Each row is a point. Each copy is the shape, with its points in the same order, turned, moved and blurred by noise. Some copies are also mirrored. Which?

Shape (6 x 3)
0: -46  14  44
1:   3  54   0
2:  37 -77 -49
3:  47  -3  11
4: -66  -4  41
5:  28  20   6
Copy 1 (6 x 3)
0:  24  61  21
1: -47  39 -11
2:  17 -76 -43
3: -17   3 -68
4:  33  50  36
5: -31  15 -38
Copy 1 is: only turned
Copy 2 (6 x 3)
0:  26  37 -24
1: -42  35  14
2:  14 -83  71
3:  -1  13  69
4:  42  22 -39
5: -18  21  45
Copy 2 is: mirrored
Copy 3 (6 x 3)
0: -29 -20 -53
1: -45  37 -12
2:  95  -3  36
3: -13 -12  46
4:  -7 -25 -77
5:  -6   8  17
Copy 3 is: only turned
Copy 4 (6 x 3)
0:  48   6  17
1:   4  43 -37
2: -87 -61   6
3: -19 -27 -52
4:  51  -2  39
5: -10   2 -44
Copy 4 is: only turned

Shape (10 x 4)
0:   8 -41 -68  12
1: -52  10 -17  72
2: -21   0   1  28
3:  11 -23 -19 -25
4:  52  18 -30  -8
5:   8 -25 -20   1
6:  15  15 -62 -33
7:   8 -28 -53  19
8: -67   8  26  76
9:  14  44 -43 -47
Copy 1 (10 x 4)
0:  10  30 -11 -81
1: -85  24 -18 -19
2: -25   0  -9  -2
3:  35   5 -16 -27
4:  42  43   9   2
5:  10   3  -7 -28
6:  38  51 -29 -18
7:  -2  33   4 -48
8: -95  -8 -12   5
9:  55  59 -36  17
Copy 1 is: mirrored
Copy 2 (10 x 4)
0: -24 -13  56 -53
1:  17 -43  52  44
2:   2  -7  17  21
3: -18  33  16 -33
4:  31  16  -3 -58
5: -16   7  17 -24
6:  25  39  43 -58
7: -12 -15  44 -41
8:   6 -40  27  84
9:  48  59  28 -43
Copy 2 is: mirrored

Shape (9 x 6)
0:  34 -15  11  46  -8 -16
1: -36  36 -34 -32 -48 -11
2:  39  16  31  -3 -29  -9
3:   8   8  27  42  -5   4
4: -44 -43 -10 -26   2  39
5:  26  39 -20  48 -64  42
6: -17  30 -26  29 -70  46
7: -35   6  10 -34  22  20
8:  16  -8 -57 -11   5 -15
Copy 1 (9 x 6)
0: -40   5  47  32 -12 -15
1:   2 -50 -48 -20  -7 -18
2: -35   5  -4  46 -24  -8
3: -27 -20  31  41  15 -43
4:  16  31 -26 -34  51 -33
5: -95 -54  -5   3  19 -29
6: -60 -52 -31 -13  22 -47
7:  36  -3 -22  10  48 -10
8:  -8  -6   8 -25   6  29
Copy 1 is: only turned
Copy 2 (9 x 6)
0: -47  27   0 -31  -9  19
1:  80  36   5   0  17  21
2: -21  54  16  12  14  46
3: -32   0  -5 -18  24  33
4:  11 -20  48  12  20 -48
5:  17  16  45 -57   8  86
6:  44   2  51 -50  27  53
7:  18 -20  14  46  15  -8
8:  27  24   1 -16 -48  -4
Copy 2 is: only turned
Copy 3 (9 x 6)
0:  16 -44  21 -26 -11   3
1:  12  64 -17  43  -5 -27
2: -21 -10  13 -18 -45 -18
3:  26 -39   4  -8 -43  27
4: -20 -19 -37  48  36  21
5:  29 -28  61  56 -41 -20
6:  37 -11  23  83 -28 -24
7:  -9  12 -41  32  -7  38
8:   6  24  26   0  43   8
Copy 3 is: mirrored
